Rows are points. Each copy is the shape, with its points in the same order, stretched, turned, moved and blurred by noise. Is it also mirrored, or only turned?
In the rows, zero is written as 128.

Shape (6 x 2):
[[103 135]
 [155 166]
 [ 91  86]
 [ 82 134]
 [173 114]
 [144 122]]
Copy 1 (6 x 2):
[[137 131]
 [ 82 111]
 [180 113]
 [148 146]
 [113  66]
 [124  94]]
Copy 1 is: mirrored
Copy 2 (6 x 2):
[[ 92 140]
 [156 152]
 [ 68 104]
 [ 69 151]
 [161  98]
 [129 120]]
Copy 2 is: only turned
Copy 3 (6 x 2):
[[117 126]
 [168 143]
 [ 89  75]
 [ 87 143]
 [179  88]
 [146 105]]
Copy 3 is: only turned
Copy 4 (6 x 2):
[[137 128]
 [ 96  81]
 [182 132]
 [132 147]
 [149  61]
 [140  85]]
Copy 4 is: mirrored

Shape (8 x 3):
[[116 126 124]
 [ 78 104 149]
 [186  77  91]
 [ 98 153 135]
 [157 124  68]
 [176 106  91]
 [129 144 151]
 [116 154 157]]
Copy 1 (8 x 3):
[[116 111 125]
 [ 84  97 149]
 [207  69 108]
 [ 99 137 124]
 [168 109  70]
 [181 105 101]
 [130 129 143]
 [111 146 149]]
Copy 1 is: only turned
Copy 2 (8 x 3):
[[114 142 119]
 [ 77 122 161]
 [167  76  81]
 [101 162 127]
 [140 116  51]
 [160 107  75]
 [134 147 131]
 [127 168 139]]
Copy 2 is: only turned
Copy 3 (8 x 3):
[[122 120 127]
 [ 78 136 143]
 [186 157  77]
 [ 96 103 155]
 [170  97  87]
 [184 132  92]
 [127 124 158]
 [115 124 177]]
Copy 3 is: mirrored

Shape (11 x 6):
[[ 81 155 111 114 116 129]
 [111 159 130 154 150 105]
 [144  77 154  55  72 223]
 [118 144 120 137 156 168]
 [130 139 163  94  71 149]
 [136 122 149 124 156  68]
 [107  93 135 195 133 134]
 [ 83 135 145  85 153 133]
 [110 136 108 133 131  80]
 [127 124  81 161  86 149]
 [131 146 136 125 154  78]]
Copy 1 (11 x 6):
[[ 76 154 145 112 103 127]
 [114 153 162 150 142 118]
 [ 99  81  25  34 100 141]
 [107 154 128 109 157 152]
 [112 126  76 100  86 103]
 [133 104 173 137 147  83]
 [101 101 127 177 154 160]
 [ 73 138 141  88 144  97]
 [111 122 180 140 111 116]
 [116 120 125 138  85 183]
 [129 131 174 134 139  90]]
Copy 1 is: mirrored
Copy 2 (11 x 6):
[[109 143 108 156  90 119]
 [123 176 108 120 137 145]
 [195  29 150 209 108  99]
 [129 142 100 176 151 146]
 [184 117 155 157  90 100]
 [136 139 120  71 159 128]
 [141 131 104 116 132 214]
 [ 89 118 143 147 132 110]
 [123 147  88  96 115 133]
 [174 131  59 157  89 164]
 [130 157 112  93 151 119]]
Copy 2 is: mirrored
Copy 3 (11 x 6):
[[ 83 153 107  99 120 150]
 [ 92 155 152 119 158 124]
 [190 101  33 113  51 119]
 [123 135  92 142 151 140]
 [143 156 101 104  69 102]
 [117 130 161  85 158  89]
 [ 92  89 151 165 130 121]
 [ 93 128  86  76 137 111]
 [102 132 163  85 139 132]
 [130 125 137 140  97 178]
 [111 148 162  81 158 106]]
Copy 3 is: mirrored

Shape (12 x 9):
[[171 132 181 216  84 124 147  98 167]
 [ 75 150 112 111 157 142  71 125  99]
 [129 126 125 126 160 170  81 159 130]
 [107 110 140 166  85 139 159 146 160]
 [114 137 124 125 149 155 147 115 126]
 [146 152 120 142  71 130 122 141 122]
 [ 71 114  98  95 160 113  67 131 130]
 [150 163 108 144 105  99 153 134 187]
 [ 89 134  93  80 132 190  52  98 140]
 [132 180 184 123  76 100 159 146 184]
 [100 115 114 104 147 149  75 146 144]
 [173 103 156 124  94 131 134 103 131]]
Copy 1 (12 x 9):
[[114 105 216 158  71 167 196 112 145]
 [ 80 141 119  89 160 136  71 104 116]
 [ 96 109 137  66 149 181 104 137 128]
 [110 110 148 159  95 141 145 151 169]
 [138 128 127 123 145 156 110 102 145]
 [109 136 131 112  68 144 151 129 116]
 [ 70 110 111  74 165 109  79 103 145]
 [117 148 138 107  91 132 190 111 185]
 [ 73 117 101  68 116 177  34  71 149]
 [142 167 198 114  69 103 153 141 169]
 [ 88 108 124  70 142 146  83 122 150]
 [147  83 166 105  80 146 145  99 130]]
Copy 1 is: mirrored
Copy 2 (12 x 9):
[[149 159 188 223  95 110 137 113 168]
 [ 69 147  97 102 171 123  98 119 102]
 [117 129 104 127 167 161  92 156 133]
 [ 81 107 148 161 100 118 152 134 161]
 [100 141 120 133 164 138 169 124 126]
 [115 174 131 129  80 125 127 133 125]
 [ 73 121  81  82 179  96  95 116 138]
 [126 171 111 152  93  82 155 155 180]
 [ 79 157  73  88 175 182  98  95 149]
 [103 185 189 121 107  88 161 158 194]
 [ 97 116  98 106 167 137  92 137 148]
 [165 138 159 119 107 129 148  92 139]]
Copy 2 is: only turned
Copy 3 (12 x 9):
[[174 150 165 220 133 121 160  79 117]
 [ 71 171  91  83 178 138 120 132  95]
 [123 131 117 113 178 168 118 151 118]
 [120 142 146 174 127 133 197 133 143]
 [ 95 145 113 142 124 122 120 150 118]
 [159 159 128 124 126 132 185 118  96]
 [ 74 145  88  77 191 124 129 126 132]
 [178 170 110 151 122  95 162 142 155]
 [ 89 142  63  64 141 177 108  99 138]
 [168 193 190 129 103 108 166 127 151]
 [102 132 100  90 175 153 124 135 140]
 [150 104 149 139 116 118 140  98 114]]
Copy 3 is: mirrored
Copy 4 (12 x 9):
[[175  75 163 198 101 110  76 100 147]
 [ 83 174 100 121 151 168 101 146 119]
 [134 135 104 122 144 186 101 172 134]
 [105  70 116 160  93 119  88 129 153]
 [116 112  98 121 167 138  90 119 123]
 [153 127 106 141  83 119  90 122 125]
 [ 79 178  93 115 155 155 137 148 163]
 [155 115  95 146 121  76  77 134 173]
 [108 175  78  97 142 202  97  91 163]
 [138 104 161 116  97  77  45 132 167]
 [111 145  91 108 137 179 118 146 162]
 [168  99 139 124 105 123 117  97 132]]
Copy 4 is: mirrored

Shape (16 x 11):
[[129 141 128 141 106 133 124 115 116 116 124]
 [124 138 128 117 131 129 120 111 113  95 168]
 [132 125 107 130 128 103 125 135 113 129 158]
 [124 123 140 158 119 129 117 158 136 130 140]
 [121 102 135 125 126 122 156 114 125 133 137]
 [116 139 128 157 134 121 156 134 115 132 123]
 [109 119 136 118 115 126 133 111 126 133 141]
 [119 136 120 136 135 128 165 118 139  63 127]
 [121 112 123 130 133 126 108 120 134  89 125]
 [136 116 138 117 135 134 110 119 116 128 120]
 [134 139 143 135 128 101 112 124 143 133 121]
 [112 137 107 118 140 132 110 124 153 124 125]
 [138 139 140 124 114 125 112 249 140 119 124]
 [125 112 134 121  83 122 113 130 112 133 127]
 [134 139 126 134 132 134 137 114 164 122 122]
 [101 126 141 121 113 116 122 122 113 119 136]]
Copy 1 (16 x 11):
[[128 145 122 146 114 131 121 133 115 127 127]
 [139 138 128 123 123 122 128 116  92 104 164]
 [159 135 121 140 137 101 125 137 120 130 160]
 [138 133 125 152 133 144 131 167 146 119 153]
 [138 111 140 146 139 129 153 125 110 147 142]
 [117 144 128 163 143 112 145 152 117 133 136]
 [123 118 136 135 124 125 136 119 120 140 150]
 [128 130 106 146 130 124 169 116  94  87 118]
 [138 112 118 134 135 131 118 123 120 100 127]
 [136 125 150 127 137 132 112 132 123 129 122]
 [135 139 145 152 132 115 119 123 155 115 137]
 [121 132 112 113 144 115 125 118 149 111 132]
 [176 132 129 118 111 119 152 225 188  95 137]
 [146 118 129 141  98 130 116 143 131 149 140]
 [127 146 123 136 143 136 149 109 142 119 120]
 [123 115 136 142 110 115 124 133 118 123 154]]
Copy 1 is: only turned
Copy 2 (16 x 11):
[[142 123 110 140 112 123 123 119 119  98 124]
 [142 111 117 127 156 135 118 111 108  94 164]
 [154 124 107 120 143 112 140 141 113 131 155]
 [137 131 137 143 113 126 126 155 140 119 150]
 [139  93 140 138 130 127 154 123 108 138 130]
 [148 129 125 162 122 122 162 143 109 113 126]
 [119 107 132 130 121 120 137 112 117 122 140]
 [151 102 128 149 169 151 151 133 129  70 124]
 [131 113 126 141 156 127 110 127 138 106 122]
 [131 125 130 123 132 128 110 124 105 128 113]
 [143 135 144 121 126  95 129 128 132 114 121]
 [120 142 123 122 150 134 132 122 150 122 128]
 [126 158 124  90 108 145 129 236 135  96 151]
 [122 102 106 123  97 108 119 129 117 111 128]
 [149 131 145 127 136 140 142 122 154 114 113]
 [116 107 128 134 125 106 133 125 112 101 140]]
Copy 2 is: only turned
